Each row of a before or after table is a point. One or more steps were done to the points. Then noise was added and the rows were shuffled. The steps act on columns, c1 being the first. Name the steps. A step turns or swaps two columns, mirrors them in a line or flattens them onto one, adds a multiple of one to another, or multiplies or shifts one. Angles are multiples of 10 degrees, from the lower column toward the higher: turns from -170 to 170, lines from 10 to 170 but not 90. Use the fewest steps. Two steps may share a column if one is a turn and the other turns, adds or multiplies; they go together, in the order done. Otherwise the lowest column goes first.
(in the rows, 128 means zero)

Before (11 x 2)
[[181 128]
 [192 161]
 [ 41 159]
 [138 114]
 [143 147]
 [101 130]
 [177  80]
 [118 178]
 [119 195]
 [159 113]
 [ 54 126]]
After (11 x 2)
[[115 162]
 [145 142]
 [113 139]
 [161 191]
 [128 180]
 [199 120]
 [ 77 177]
 [119  52]
 [161  43]
 [132 105]
 [179 123]]
Steps: swap c1 and c2

Before (9 x 4)
[[133 165 178 158]
 [ 89 149 101  98]
 [ 84  79 193 171]
 [176  93 188 126]
 [115 159 155 207]
 [155  63 103 117]
 [134  64 198 210]
 [ 73 168 115 107]
 [124 176 170 136]]
After (9 x 4)
[[ 86  89  95 106]
 [133   2 191 191]
 [120 117 174 122]
 [114 100 154 191]
 [ 73 108 118 109]
 [146   5 109 128]
 [176  30 195 109]
 [132 111 180 143]
 [ 79  24 194 152]]
Steps: shift c2 by -60; add -0.3 times c3 to c4

Before (13 x 6)
[[187  93  59 145 115  66]
 [134  76  56  71 170  46]
 [208 132  66 151 160 147]
 [116 119 126 117  81 164]
 [ 81 165 115 169 107 127]
 [142 115  60  92  88 170]
 [150  73  34 145  75 168]
 [ 89 205 118 127  58  86]
 [168 167 111 125 162 157]
 [118  93 169 132 120  72]
 [106 164  52 209  66 172]
 [ 98 103 161 174 146 161]
 [100  70 104 102 169  94]]
After (13 x 6)
[[101 124 150 129  71 150]
 [204 137  70 137  65 156]
 [130 112 140  88  87  92]
 [107 242 145 113  95 204]
 [151 207  96 124 150  88]
 [146 209 111 205 191 183]
 [166 116  97  64  40 104]
 [105 206 143 161 126 150]
 [124 159 136 105 173 166]
 [172 162  94  84 187 160]
 [ 95 140 150 164 158 108]
 [203 163  61 143 140  93]
 [181 113  80 135 182 168]]
Steps: flatten c1 and c3 onto the line at 140 degrees; shift c2 by 40; shift c4 by -10; turn c5 and c6 by -100 degrees

Before (13 x 9)
[[ 64 151  79  96 177 150 144  91  89]
 [ 90 159 114 118 187 169 149 149 132]
 [142  74 161 125 127 133  91 183 138]
 [ 75 147 116 115 149 158 182 128 128]
 [166 121 116 123  93 154  97 142 142]
 [119 129 142 111 165 127 136 156 167]
 [116 104 169  69 106 128 122 183 182]
 [126 113  73 157 130 104 112 118 134]
 [124 118  83 156 136 129 160 106  79]
 [128 105 123 121 118 129  97 157 130]
 [158  86 146  90 151 139 126 141 162]
 [ 64 130 106 147 163 171 148  81 128]
 [110 167 143 162 177 108 132  76  89]]
After (13 x 9)
[[149 169 164 137 155 134 104  76  89]
 [118 105 119 131 121 153 145 157 130]
 [114 113 115 188 109 151 112 117 136]
 [ 74 156 112 132 226  91 154 151 129]
 [  7 151  73 140 197 102 140  91  91]
 [ 95 102 110  56 108 131 127 183 182]
 [ 63 131 127 156 208  91 154  82 128]
 [115 128 126 106 164 121 121 154 169]
 [141  86 110  92 163 128 139 140 163]
 [159  70 144 100 132 157 152 184 137]
 [156 125 116 130 119 144 162 142 140]
 [115 117 119 179 140 100 110 104  78]
 [ 58 149 109 132 181  67 126 125 128]]
Steps: turn c3 and c4 by -50 degrees; add 1 times c3 to c1; add 1 times c6 to c5; turn c6 and c7 by 120 degrees
